Every row gives one point. Each copy is the shape, with its points in the same order, turned, moved and blurred by noise. Is it also mirrored, or only turned?
(in the rows, 128 means zero)

Shape (5 x 2):
[[125  97]
 [135 141]
 [ 72 144]
 [129 188]
 [133 139]]
Copy 1, 5 rows:
[[103 133]
 [148 127]
 [144 189]
 [195 131]
 [152 127]]
Copy 1 is: only turned
Copy 2:
[[128 107]
 [138 160]
 [ 75 159]
 [134 198]
 [132 156]]
Copy 2 is: only turned
Copy 3 (5 x 2):
[[158  95]
 [136 135]
 [ 88  92]
 [ 93 162]
 [134 131]]
Copy 3 is: only turned
Copy 4:
[[104 110]
 [135 148]
 [174  96]
 [166 162]
 [130 140]]
Copy 4 is: mirrored

Shape (8 x 3):
[[128  94 115]
 [135 145 129]
 [167 106 141]
 [ 85 109 129]
 [ 77 166 157]
 [107 184 123]
 [146 116 129]
 [130  69 154]]
Copy 1, 8 rows:
[[ 94 117 156]
 [126 120 111]
 [ 79  97 115]
 [140 107 171]
 [188 101 125]
 [169 141 102]
 [ 98 112 124]
 [ 86  72 161]]
Copy 1 is: only turned
Copy 2 (8 x 3):
[[119 158 107]
 [100 110 112]
 [110 145 154]
 [145 123  86]
 [128  60  85]
 [ 89  70  85]
 [112 139 126]
 [167 158 128]]
Copy 2 is: only turned

Shape, 11 rows:
[[168 117 138 107 121 111]
 [ 79 120  90 158  60 141]
 [157 116 182 123 115 107]
 [142 108  93 131 115 120]
 [ 84 155 109 187  85 182]
 [142 124 175 134 142  99]
 [117 115 185 108 129 126]
 [138 112 142 115 123 134]
 [121  96  74 120 142 112]
 [116  99 171 146 119  93]
 [170  65 127 121 137 123]]
Copy 1, 11 rows:
[[ 81 141 107 118 153 144]
 [122 176 171 194 137  76]
 [ 68 111 137 120 144 160]
 [106 154 117 140 168 100]
 [121 137 164 182  84  53]
 [ 97  97 141 117 144 163]
 [ 96 130 168 102 128 159]
 [ 91 145 140 115 141 123]
 [145 161 116 125 185  98]
 [104 107 171 139 161 150]
 [ 77 133 126  97 190 110]]
Copy 1 is: mirrored
Copy 2:
[[151 109 119 150 106 146]
 [129 157  78  37 105 141]
 [119 129 130 165  88 146]
 [153 100  90 110 119 128]
 [ 96 184  62  65 143 144]
 [117 132 136 169 104 117]
 [104 136 167 138 109 147]
 [131 118 128 126 116 153]
 [150  77 110  95 138 105]
 [ 92 124 137 136  77 123]
 [123  60 111 146 112 147]]
Copy 2 is: only turned
Copy 3, 11 rows:
[[147 115 118 139 149  89]
 [ 98 202 186 102 115  99]
 [131 102  89 123 131  67]
 [138 155 147 138 157 109]
 [ 47 190 171  75 145 114]
 [106 111  83 136 135  95]
 [118 105  97 103 107 107]
 [134 124 122 113 136 112]
 [147 169 143 157 139 148]
 [108 144  87 135  97  84]
 [178 144  94 133 155 104]]
Copy 3 is: mirrored

Shape (14 x 8):
[[121 123 101 192 169  76 149  99]
 [123 122 164  90  79 147  89 150]
 [189 121  96 138 153 164 117 164]
 [184  68 158 144  89  85 129 119]
 [136 161 150 124 158 129 169  97]
 [146 133 139 144 156 117 169 163]
 [152 115 104 101  80 135 117 112]
 [157  90 126 108 150 133  93 121]
 [138 130 141 138 134  84  98 113]
 [120 156 129 166 165 138  74 157]
 [167 137 109 120 145 136 131 170]
 [103 116 134 175 140  75  76 170]
 [140 100 162 182 140 139  74 162]
 [104  88 116 117  98 163  86  95]]
Copy 1 (14 x 8):
[[104 169 178 120 164 106  79 115]
 [153  93  57 128 120 173 139 140]
 [105  96 132 184 118 111 142  94]
 [ 90 120  60 111 163  78 107 153]
 [135 166 147 139  85 125 117 161]
 [ 93 121 144 124  91 113 102 127]
 [115 133  90 136 153 146 171 138]
 [162 107 100 146 151 101 136 119]
 [139 126 122 131 168 130  95 157]
 [151 104 136 172 132 164  74  98]
 [107  92 141 155 117 132 137 119]
 [127  85 135 111 173 163  54 108]
 [138  89  84 157 137 130  50  95]
 [164 160  65 129 156 155 148  85]]
Copy 1 is: only turned
Copy 2 (14 x 8):
[[125 106 128 142 114 201  71 116]
 [138 124 124  86 154  81 180 147]
 [119 166 131 133  60  88 113 117]
 [129  95  37 139 119 117 137 110]
 [ 77 149 135 126 130 169 128 158]
 [ 90 141 132 133  97 152 135  95]
 [131 119 109 129 146  74 112 143]
 [130 101 115 119  82 105 133 156]
 [146 104 116 135 115 147 146 143]
 [172 156 166 102  85 155 143 133]
 [114 150 151 142  89 101 142 114]
 [184 103 139 121 108 168 153  90]
 [178 134 101  80  71 140 153 110]
 [148  99 127  67 139  86 102 172]]
Copy 2 is: only turned
Copy 3, 14 rows:
[[ 74  78 155 123  76 121  96 133]
 [206 128  91 157 156 124 122 112]
 [ 96 154 106 100 146 138 162  92]
 [142 116 122 165 114 172  82  53]
 [146 147 175 128 103 142 129 156]
 [120 110 173 122 119 128 157 110]
 [153 134  76 158 126 180 123 122]
 [157 141  96  92 130 159 101  98]
 [135 109 139 123 129 141  73 126]
 [123 116 122 101 167  74 121 137]
 [124 138 126 116 154 154 173 113]
 [122  43 121 119 157  96  95 104]
 [134 120 115 106 160  66  99  72]
 [169 120  54 122 109 124  97 132]]
Copy 3 is: mirrored
